Every row gives one point. Each copy is the shape, with its points in the same order, stretched, turned, moved and blurred by noise. Say if it was mirrored as well.

Shape (6 x 3):
-.13 .31 .03
-.05 -.14 .44
.57 -.13 -.32
-.55 .21 -.13
.38 -.18 -.55
.12 .09 .29
Copy 1 (6 x 3):
.43 -.06 .24
.05 -.50 .31
-.22 .61 -.18
.33 .13 .59
-.33 .94 .05
.18 -.41 .06
Copy 1 is: only turned
Copy 2 (6 x 3):
-.11 .08 -.09
.07 .08 -.50
.53 .15 .04
-.34 .39 -.08
.46 .39 .12
.13 -.06 -.30
Copy 2 is: only turned
Copy 3:
.49 -.08 -.05
-.02 -.06 .65
-.37 .36 -.46
.44 -.56 -.15
-.43 .12 -.68
.17 .16 .31
Copy 3 is: mirrored

Shape (12 x 6):
.11 -.03 .15 -.10 .28 -.15
-.24 .05 -.53 -.62 .24 -.34
.12 -.34 -.27 .04 -.08 -.05
-.13 .07 .04 -.40 .47 .02
.32 -.08 .12 -.33 -.06 .07
-.18 -.37 -.32 .29 -.23 -.28
.15 .01 -.05 -.39 .31 .22
-.41 .03 -.24 -.03 -.36 -.40
.17 -.50 -.19 .14 -.36 .15
-.21 .37 .18 -.23 .44 .13
-.35 .31 .14 -.12 .31 .20
.28 -.08 -.38 .32 -.33 -.09
Copy 1, 12 rows:
.22 -.05 .27 -.14 -.16 .14
-.05 -.01 .35 -.88 .33 -.49
-.15 -.30 -.05 .02 .27 -.17
.22 -.02 .26 -.48 -.23 -.17
-.15 -.03 .35 .15 -.05 -.09
.12 -.23 -.24 -.03 .61 -.19
-.13 -.10 .23 -.25 -.30 -.18
.24 .26 -.01 -.25 .71 -.36
-.21 -.37 -.22 .40 .36 -.28
.36 .31 .18 -.46 -.35 -.04
.39 .29 .02 -.40 -.25 -.18
-.30 -.01 -.19 .18 .36 .08
Copy 1 is: mirrored
Copy 2:
.04 -.01 .19 .24 .05 -.47
-.16 -.25 -.70 -.30 -.09 -.94
-.50 .00 -.45 .22 -.02 .09
.29 -.13 .14 .02 .15 -.66
-.09 -.05 .19 -.25 .18 -.14
-.49 -.03 -.76 .33 -.45 .18
.09 -.05 .13 .00 .42 -.39
-.18 .04 -.75 -.20 -.69 -.14
-.52 -.06 -.38 .14 -.02 .59
.60 .13 .31 .08 .04 -.70
.64 .18 .13 .07 -.01 -.42
-.63 .50 -.55 .18 -.24 .27
Copy 2 is: mirrored
Copy 3 (12 x 6):
.23 .13 -.17 -.32 .23 -.03
-.67 .69 -.33 -.40 .20 -.36
-.07 -.29 .16 -.52 .23 -.17
-.04 .30 -.33 -.05 .46 -.16
.07 .06 .26 -.15 .19 .01
-.01 -.41 .03 -.74 -.13 -.25
-.12 .13 .01 .01 .58 -.02
-.33 .06 -.11 -.47 -.61 -.23
.06 -.64 .49 -.48 .17 -.18
-.08 .18 -.39 .28 .22 .08
-.08 -.02 -.33 .27 .16 -.01
-.18 -.41 .30 -.52 -.18 .16
Copy 3 is: only turned

Shape:
-.13 .15 .10 -.12 .20 .00 .18 .08 .08
-.18 .02 -.08 .08 .13 -.61 .03 .20 .01
.41 .76 -.24 -.27 .12 -.90 .07 -.22 .71
-.15 -.13 -.15 -.23 -.13 -.37 .06 -.05 -.16
.09 -.09 .19 -.16 -.03 -.18 .22 -.01 -.16
-.16 .23 .77 .16 -.69 .15 .07 .08 -.10
.45 -.05 -.01 .05 -.01 .18 .11 .20 -.22
-.13 .07 -.04 -.31 .09 -.56 -.38 .18 .01
-.16 .49 -.26 -.30 -.42 -.06 .10 .24 .12
.06 -.11 -.04 -.25 .12 .19 .08 -.02 .09
-.14 -.11 .53 -.24 -.22 .24 .17 .09 -.01
.17 -.13 .00 .07 -.47 .15 .16 .21 .28
.11 .11 .11 .13 .10 .28 .00 -.86 .39
Copy 1, 13 rows:
-.26 -.19 .25 .08 -.05 -.14 -.02 .13 .28
-.33 -.26 .20 .38 .12 -.11 -.19 .33 -.13
.09 -.82 .15 .04 -.04 -.88 -.50 .94 -.56
-.17 .00 .17 .40 .11 -.22 -.12 .00 -.07
-.26 -.21 .15 .20 .36 -.17 -.20 -.24 .10
.29 -.16 .13 -.06 -.03 .49 -.46 -.49 .51
-.32 .14 -.02 -.20 .56 -.01 -.11 -.03 .18
-.31 -.13 -.05 .56 -.05 -.37 -.37 .37 .24
.12 .24 .54 .01 -.16 .02 -.02 .24 .17
-.40 .09 .09 -.18 -.06 -.13 .12 -.24 .13
-.21 -.03 .17 -.11 -.12 .14 -.18 -.50 .47
-.11 .31 .18 -.32 -.02 .40 -.11 -.18 -.16
.15 -.50 -.37 -.37 -.42 -.26 .29 -.37 -.25
Copy 1 is: only turned
Copy 2, 13 rows:
.09 -.09 .33 -.17 .17 -.02 -.22 .07 -.01
.27 .14 .14 -.22 .34 -.03 -.03 -.11 .46
.62 .65 .24 .65 .32 .47 .22 -.58 .11
.40 -.17 .03 -.12 .20 -.36 -.01 -.04 .25
.12 -.28 .32 .02 -.02 -.10 -.24 -.29 .17
.09 -.34 -.26 -.05 -.32 .33 -.74 .09 .18
-.46 -.01 .18 .24 -.30 -.07 -.24 -.44 -.04
.17 .15 -.12 .15 .65 -.08 -.08 .00 .36
.29 .42 -.21 .06 .00 -.12 -.43 .05 -.11
-.13 -.18 .10 .02 .10 -.16 -.08 -.15 -.19
-.02 -.49 .05 -.15 .03 -.04 -.64 -.04 -.11
-.05 .08 -.35 -.03 -.16 .00 -.27 -.50 -.14
.51 -.49 .18 .24 -.18 .20 .63 -.02 -.18
Copy 2 is: mirrored
